Each row of a before or after table is a point. The points were changed in one or more steps. Then noise was added and the rows were shuffled. The steps act on how far a point lies along the listed directions, d1 being the first. What was done? A step turns or swaps two directions, mirrors them in a line or flattens them onto one, adds a multiple of one to another, or multiplies one. Angles are multiples of 10 degrees, from the lower direction toward the higher: turns from -170 to 170, lines from 10 to 170 but not 90. Use the fewest steps. Two steps may share a direction if one is a turn and the other turns, adds or multiplies; they go together, in the order done. Otherwise the lowest direction goes first.
In the rows, zero is written as 128.

Directions:
(1): [104 126  86]
(2): [120  81 135]
Before, 12 rows:
[[125 129 123]
 [130  75 166]
 [116  95 143]
 [145 176 146]
 [166 142 143]
 [119  63 145]
 [152 147 164]
 [131 124 130]
 [136 137 158]
 [101  88 111]
 [126 107 132]
 [160 140 198]]
After:
[[129  65 163]
 [139 177 134]
 [148 147 159]
 [132 125 133]
 [139  77 182]
 [136 137 158]
 [164 141 139]
 [105  88 124]
 [121  95 154]
 [126 130 123]
 [158 140 195]
 [127 105 139]]
Steps: add -0.3 times d2 to d1

Directions:
(1): [122  58 109 142 142 123 146 119]
(2): [185 121 120  88 157 114 121 139]
(3): [147 141 132 119 112 126 182  79]
(4): [124 143 103 132 130 126 177 181]
Before (9 x 8):
[[125 174 138 133 117 127 154 122]
 [100 167 114 133 113 129 152 148]
 [ 88 147 129 150 142 140  66 225]
 [174 144 134  98 141 114 166 126]
 [139 173 126 120 117 146 164 134]
 [115 142 133 118 111 124 160 105]
 [ 73 112 128 149 130 126 108 144]
 [107 146 143 145 107 148 144  95]
 [ 90  46 110 176 131 139 165 101]]
After:
[[176 142 136  97 139 113 163 118]
 [106 145 144 145 108 149 137  94]
 [102 168 115 132 113 129 155 144]
 [141 173 127 119 117 147 164 127]
 [125 174 141 131 117 126 152 118]
 [ 73 114 126 150 130 126 114 148]
 [116 139 136 116 109 124 154 100]
 [ 90  47 111 175 130 138 162  98]
 [ 89 152 124 149 142 140  85 233]]
Steps: turn d3 and d4 by -10 degrees

Directions:
(1): [150 154 134 115 121 140 114  59 106 126  82 117]
(2): [139 125 128 123 133 122 164 105 183 177 136  86]
(3): [114 140  73 127  99 140  95 135  99 171 147 102]
Before (8 x 12):
[[114 142 111 113 117 121 107 135  82 143 128 140]
 [131 118 130 126 126 121 147 130 163 140 170 115]
 [119 151 109 129 104 148  75 110  91 119 118 138]
 [145 139 180  96 175 126 164  79 176 101 100 132]
 [118  80 185 149 166 119 177 215 204  69 156 178]
 [135 120 128 115 122 111 155 148 174 134 166 131]
 [119 109  94 132 114 141 111 153 110 141 142 130]
 [112 131 112 123 112 129 144 144 132 157 134  92]]
After (8 x 12):
[[112 142 106 113 114 123 104 137  79 148 129 139]
 [147 138 186  96 178 124 168  78 178  97  97 136]
 [114 130 117 121 113 128 148 143 134 153 133  95]
 [116 110  89 132 112 141 110 154 108 144 142 128]
 [132 115 138 126 129 120 151 129 167 133 166 119]
 [118 152  99 130 100 150  69 111  87 125 120 134]
 [137 119 134 116 126 110 161 149 176 129 164 134]
 [119  80 185 147 167 120 175 215 204  71 156 178]]
Steps: add -0.3 times d2 to d3
